Rows are points. Each copy is the shape, with its points in the same order, stretched, turned, moved and blurred by noise. Is it also mirrored, or only turned?

Shape (8 x 2)
[[-1.98  0.83]
 [-0.66 -0.15]
 [ 1.52  0.39]
 [-0.22  0.32]
 [ 1.21 -2.24]
 [-1.94 -1.58]
 [-0.97 -0.98]
 [-0.49 -1.36]]
Copy 1 (8 x 2)
[[ 1.33  1.07]
 [ 0.44  0.44]
 [-0.30 -2.08]
 [ 0.51 -0.39]
 [-1.48 -0.16]
 [ 0.01  2.54]
 [ 0.21  1.25]
 [-0.45  0.89]]
Copy 1 is: only turned
Copy 2 (8 x 2)
[[-1.83 -1.84]
 [-0.52 -0.19]
 [ 2.48  0.02]
 [ 0.09 -0.82]
 [ 0.88  3.02]
 [-2.92  0.87]
 [-1.47  0.58]
 [-1.00  1.18]]
Copy 2 is: mirrored
Copy 3 (8 x 2)
[[-0.87  1.59]
 [ 0.29  0.38]
 [-0.47 -1.83]
 [-0.20 -0.16]
 [ 2.03  0.13]
 [ 1.79  3.09]
 [ 1.38  1.62]
 [ 1.49  1.37]]
Copy 3 is: mirrored

Shape (7 x 4)
[[-0.50 -2.06  0.15 -0.47]
 [-0.41 -1.31 -0.19  1.23]
 [-1.33  0.04  0.18 -0.13]
 [ 1.59 -0.44 -0.05 -3.79]
 [-0.30  0.12  0.10  0.82]
 [ 2.95  0.62  0.36  0.02]
 [-0.06 -0.25 -1.13  0.78]]
Copy 1 (7 x 4)
[[ 1.58  0.55 -0.08  1.05]
 [ 2.26 -0.73  1.14 -0.41]
 [ 0.18 -0.89 -0.51 -0.25]
 [-2.59  3.73 -1.08  1.80]
 [ 0.84 -0.78  0.70 -1.34]
 [-0.43  1.97  1.97 -2.71]
 [ 0.85 -0.62  1.30  0.06]]
Copy 1 is: only turned
Copy 2 (7 x 4)
[[ 0.71  2.44  0.15  0.78]
 [-1.22  1.71  0.07  0.68]
 [ 0.20  0.69  1.21  0.39]
 [ 3.11  1.17 -2.08 -2.09]
 [-0.84  0.21  0.18  0.35]
 [-0.33 -1.25 -3.02 -0.80]
 [-1.69  1.50 -0.40 -0.95]]
Copy 2 is: mirrored

Shape (9 x 6)
[[-0.16  1.01 -0.48  0.57 -1.35  0.24]
 [ 0.29  0.27 -0.89 -0.63  1.65 -2.21]
 [ 0.16  1.02  0.20 -2.21  0.12 -2.53]
 [ 1.35 -0.33  0.54  0.96  1.67  0.99]
 [-0.40  1.79  0.90 -0.14  0.94 -1.11]
 [-0.56 -0.41  0.70 -0.83 -0.56  1.08]
 [ 3.69 -0.73 -0.22 -0.04 -1.09 -0.55]
 [ 0.20  1.39 -0.32 -4.17  1.58  0.69]
 [ 2.91 -0.65  0.24  1.29 -1.09 -2.71]]
Copy 1 (9 x 6)
[[-1.06  0.32  0.24 -0.67 -0.86  0.44]
 [-0.34 -1.72  0.16  0.64  1.08 -0.69]
 [-0.90 -2.34  0.90 -0.85  2.23 -1.72]
 [ 1.71  0.79 -1.00  0.25 -1.60  1.85]
 [ 1.16 -0.85  2.01 -0.04 -0.09 -0.15]
 [-0.25  0.46  0.00 -1.15  0.90  0.90]
 [-1.19  0.22 -3.66 -1.23 -1.39 -0.04]
 [-0.60 -2.86  0.74 -1.85  3.21  0.83]
 [-0.46  0.27 -2.39 -0.01 -1.67 -1.50]]
Copy 1 is: mirrored
Copy 2 (9 x 6)
[[ 0.54  0.16  0.52  1.10 -1.47 -0.65]
 [-0.36 -0.10 -2.62 -0.53 -0.19  0.81]
 [ 0.53  1.69 -2.74  0.16  0.55 -0.72]
 [ 0.30 -1.58  0.65 -1.20  0.35 -0.81]
 [-0.56  0.06 -1.36  0.41  0.29 -2.40]
 [-0.58  1.25  1.38  0.70  0.40 -0.73]
 [ 3.48 -0.29 -0.12 -0.57 -0.33  1.53]
 [ 0.07  3.29 -1.01 -2.89 -0.14 -1.21]
 [ 2.94 -1.53 -1.56  0.99  0.14  1.27]]
Copy 2 is: mirrored

Shape (15 x 9)
[[ 0.15  0.47  0.36  0.27 -2.34 -0.22  0.10  0.43 -0.63]
 [ 0.73 -0.11  0.80 -1.19 -0.87 -1.00 -0.69  1.97  0.68]
 [-0.80 -0.22  0.12  0.47  0.13 -0.84 -0.63  1.27 -0.67]
 [ 0.11 -0.19  0.23 -1.14  0.19 -1.11  0.71  1.70 -1.37]
 [-1.88  0.33 -1.34 -1.51  0.49  2.23  0.24  1.57  2.14]
 [-0.82  0.31 -1.58 -0.85 -0.04  2.76 -0.80  0.23 -0.93]
 [-0.84 -1.17 -1.72  0.45 -0.03 -0.98 -0.21 -1.89  0.09]
 [-2.03  0.31  0.62 -0.32  0.50 -0.22  2.50  0.41 -1.04]
 [-2.02 -2.70  0.42 -1.25  1.04 -0.73 -0.60  1.94  0.77]
 [-1.49 -0.59  0.58  0.35  0.16  0.58 -0.86 -5.56 -0.57]
 [ 0.96 -1.28  0.47  1.32 -1.20 -0.64 -0.08  1.00 -0.40]
 [-1.76  0.58  0.67  1.04  1.24  0.76  0.08 -0.19 -0.34]
 [ 1.14  0.42 -1.51 -0.53  0.49 -0.82 -0.56  1.60  0.74]
 [-1.00 -0.82  0.63  1.06  0.09  1.56  1.55 -4.70 -1.07]
 [-1.81 -0.55  0.07 -0.11 -0.87 -1.29 -0.36  0.99 -0.32]]
Copy 1 (15 x 9)
[[ 1.39 -0.96 -0.94 -0.01  2.22 -0.48  0.04  0.61  0.17]
 [ 0.80 -1.17 -0.58  0.73  1.64  0.12  0.92 -0.16 -2.14]
 [ 0.70 -0.18 -0.38 -0.32  1.94  1.48 -0.62 -0.92 -0.65]
 [ 1.13 -1.11  0.80  0.73  2.25  0.99 -1.31 -0.30 -1.28]
 [-0.27 -0.66  2.29 -0.64  1.88  1.48  2.83 -0.16  1.66]
 [-0.92  1.23  1.91 -1.98  2.74  1.03  1.04  0.37  0.57]
 [-0.42 -0.84 -0.74 -2.93  1.36 -0.68 -0.41 -1.33  1.03]
 [ 2.66 -1.81  1.22  0.13  1.74  2.25 -1.19  0.23  1.67]
 [ 2.03 -0.70  1.41 -2.05  1.50  2.82  0.47 -2.45 -2.35]
 [ 0.55 -0.27 -1.65 -5.73 -0.78  0.72  0.69  0.97 -0.13]
 [ 1.27  0.74 -0.65  0.00  1.05 -0.81 -0.40 -1.01 -0.80]
 [ 0.93  0.62 -0.04 -0.60  0.55  2.46  0.10  0.24  0.52]
 [-2.00 -0.39 -0.21  1.11  1.91 -0.96  0.09 -0.80 -0.36]
 [ 1.56  0.41 -0.04 -3.86 -0.73  0.22 -0.10  1.28  1.91]
 [ 1.84 -1.59 -0.54 -1.20  2.53  1.62 -0.49 -1.23 -0.29]]
Copy 1 is: mirrored
Copy 2 (15 x 9)
[[ 0.39  0.39  0.64  0.41  1.74 -0.96  0.30  0.09 -0.16]
 [ 1.55  0.49  1.50 -0.03 -0.38  0.45  1.66 -0.60  1.62]
 [ 0.50 -0.09 -0.43 -0.33  0.29 -0.50 -0.05 -1.61  0.22]
 [ 1.35 -0.19 -0.15  1.62 -0.91 -0.51  0.61 -1.23  1.50]
 [-3.02  1.76  2.19 -1.61 -2.74 -0.07 -0.26 -1.38 -2.11]
 [-2.53 -1.17  1.47  0.07 -1.31  0.00 -1.96 -1.20 -2.64]
 [ 0.37  0.44 -0.64 -0.61  0.28 -0.52 -3.22 -0.63 -2.24]
 [-0.52  1.05 -1.84  0.63 -0.85 -2.16  0.77 -0.58 -0.06]
 [ 1.33 -0.35 -0.32 -1.57 -2.95 -0.99  0.61 -2.81 -0.87]
 [-0.29 -2.41 -2.15 -2.81  0.54 -0.65 -3.26  1.80 -3.88]
 [ 1.51  0.34 -0.95  0.87  1.77  0.71  0.62 -1.04  0.00]
 [-1.28 -0.04 -1.45 -1.36  0.03 -0.24 -0.17 -0.69 -0.73]
 [ 0.30  1.44  1.67  0.52 -0.35  1.64 -0.88 -1.33  1.21]
 [-1.01 -1.42 -3.60 -0.61  0.86 -0.29 -1.95  1.72 -3.95]
 [ 0.78  0.43  0.10 -0.90 -0.04 -2.10 -0.26 -1.36 -0.53]]
Copy 2 is: only turned
